Each row is a point. Each copy is the shape, with its points in the same order, turned, moved and blurred by noise. Some copies are also mirrored. Which?
In the rows, 128 means zero.

Shape (9 x 3):
130	173	150
138	218	121
112	133	150
148	156	118
104	75	160
146	81	148
130	127	139
96	99	129
134	141	146
Copy 1 (9 x 3):
128	175	139
165	218	140
123	133	154
145	160	113
99	80	148
102	94	108
128	133	128
137	94	150
120	149	131
Copy 1 is: mirrored
Copy 2 (9 x 3):
97	175	130
51	164	142
136	173	99
112	142	135
192	169	78
188	149	116
138	153	119
156	149	75
122	169	120
Copy 2 is: mirrored
Copy 3 (9 x 3):
169	162	145
174	211	127
159	116	135
133	161	128
137	59	138
103	86	150
133	125	135
140	87	109
143	131	144
Copy 3 is: mirrored
Copy 4 (9 x 3):
140	166	125
96	195	142
152	126	107
124	137	151
182	76	96
182	82	140
150	119	128
142	87	98
151	134	132
Copy 4 is: mirrored

Shape (10 x 4):
117	168	56	179
115	149	153	120
120	167	93	147
83	119	55	146
171	133	144	103
141	131	160	125
143	150	158	106
142	111	158	118
143	146	118	97
152	101	71	117
Copy 1 (10 x 4):
149	134	31	188
110	151	121	128
140	150	72	167
152	115	26	123
142	118	152	146
105	126	135	131
121	148	147	138
106	114	141	114
155	132	124	130
169	80	91	138
Copy 1 is: only turned
Copy 2 (10 x 4):
87	160	48	134
110	133	152	98
97	151	87	111
92	90	59	139
166	146	148	100
132	139	162	113
134	145	159	90
147	122	163	123
143	130	122	85
166	107	81	130
Copy 2 is: only turned

Shape (11 x 6):
141	141	178	108	76	119
52	100	148	185	135	117
182	153	121	129	146	145
154	116	143	95	88	108
152	161	119	126	166	100
79	97	155	192	136	121
150	112	105	133	150	126
127	147	100	110	150	155
158	148	99	149	102	126
82	94	181	154	131	138
148	142	146	91	70	119
Copy 1 (11 x 6):
165	155	193	130	91	168
95	62	176	125	133	108
134	171	122	173	115	164
178	168	157	122	99	144
131	168	132	173	161	152
107	65	173	148	116	110
131	142	107	148	116	124
98	156	110	138	116	153
113	183	148	163	98	121
134	64	164	118	115	147
158	179	173	120	86	159
Copy 1 is: only turned
Copy 2 (11 x 6):
140	122	201	152	139	95
74	103	92	178	124	144
163	198	149	117	154	125
151	115	184	119	138	93
116	184	131	93	148	104
98	109	95	174	142	141
147	150	117	102	136	132
132	182	145	113	106	138
170	162	126	131	119	96
90	103	141	173	140	161
146	132	203	131	124	88
Copy 2 is: only turned
Copy 3 (11 x 6):
131	170	188	118	122	109
168	71	146	191	148	109
143	157	131	100	114	189
122	151	155	92	106	110
108	137	120	136	110	185
178	76	153	183	136	124
142	108	115	106	112	158
135	132	98	112	159	162
165	166	108	122	96	141
160	80	181	156	163	118
122	179	158	94	120	102
Copy 3 is: mirrored
Copy 4 (11 x 6):
155	122	159	142	53	123
53	144	69	135	71	128
166	135	129	163	151	97
151	90	155	130	94	129
140	128	120	124	142	65
56	139	85	156	81	125
124	110	114	143	150	116
158	150	102	119	150	124
167	101	94	159	117	106
66	154	124	144	79	141
177	107	151	129	72	129
Copy 4 is: only turned

Shape (14 x 8):
122	99	194	142	98	181	159	95
102	97	119	120	129	108	111	165
129	155	111	82	158	135	125	204
145	163	87	92	122	163	153	141
87	145	135	82	135	104	74	138
88	110	179	180	138	112	160	111
135	130	109	89	145	112	122	163
85	155	101	150	145	93	62	168
138	110	144	123	163	116	87	162
161	111	158	164	117	129	167	108
164	179	129	106	113	129	168	164
145	172	118	134	113	143	136	177
167	90	170	98	77	147	175	144
114	135	137	128	144	106	104	142
Copy 1 (14 x 8):
133	111	163	33	119	114	132	154
124	105	101	148	141	116	101	174
131	108	123	179	175	167	157	190
109	138	151	153	121	180	163	159
112	160	83	142	172	99	146	159
136	63	133	85	115	69	137	128
130	119	100	158	153	155	137	161
127	132	115	205	168	69	114	146
155	112	112	142	183	130	103	145
170	93	147	87	93	135	131	124
159	123	150	149	115	172	187	170
153	124	171	170	129	140	147	172
164	113	129	65	101	172	128	194
139	120	111	140	152	105	133	146
Copy 1 is: only turned
Copy 2 (14 x 8):
130	152	219	118	71	166	111	144
128	76	130	111	148	139	115	144
173	129	114	143	191	131	143	166
153	172	103	123	141	146	168	140
129	120	144	84	193	131	98	102
89	117	184	114	84	99	78	158
147	122	107	124	167	143	114	146
140	91	119	113	178	73	113	92
156	102	138	152	156	140	78	121
138	140	143	130	58	141	91	146
181	179	110	123	131	131	126	187
182	149	118	138	132	104	141	159
182	137	156	102	87	200	110	181
133	116	134	114	148	119	95	119
Copy 2 is: mirrored
Copy 3 (14 x 8):
132	100	138	108	144	173	215	98
106	129	172	109	132	92	122	136
70	153	117	127	121	106	110	186
118	114	83	140	89	124	124	147
135	170	157	112	117	69	149	161
124	155	175	131	170	149	161	62
106	139	124	105	128	103	107	159
128	175	203	163	119	90	97	163
120	143	169	105	167	112	117	174
140	115	144	98	146	188	136	94
92	157	94	114	87	168	113	152
94	137	136	139	89	157	115	163
92	100	123	49	117	171	168	118
127	165	162	121	143	112	129	140
Copy 3 is: mirrored
Copy 4 (14 x 8):
207	87	139	160	95	130	170	139
104	111	164	122	144	137	98	121
118	149	147	90	115	174	76	70
119	125	77	106	82	147	98	93
92	121	166	184	120	154	79	93
130	119	180	149	105	128	189	156
105	142	136	118	126	125	87	79
58	149	159	151	147	185	78	143
124	155	159	138	163	148	108	99
159	142	128	132	102	97	171	150
137	160	119	95	57	134	97	115
133	154	112	102	89	160	93	134
211	101	135	118	94	78	113	116
106	147	153	152	123	142	116	115
Copy 4 is: only turned
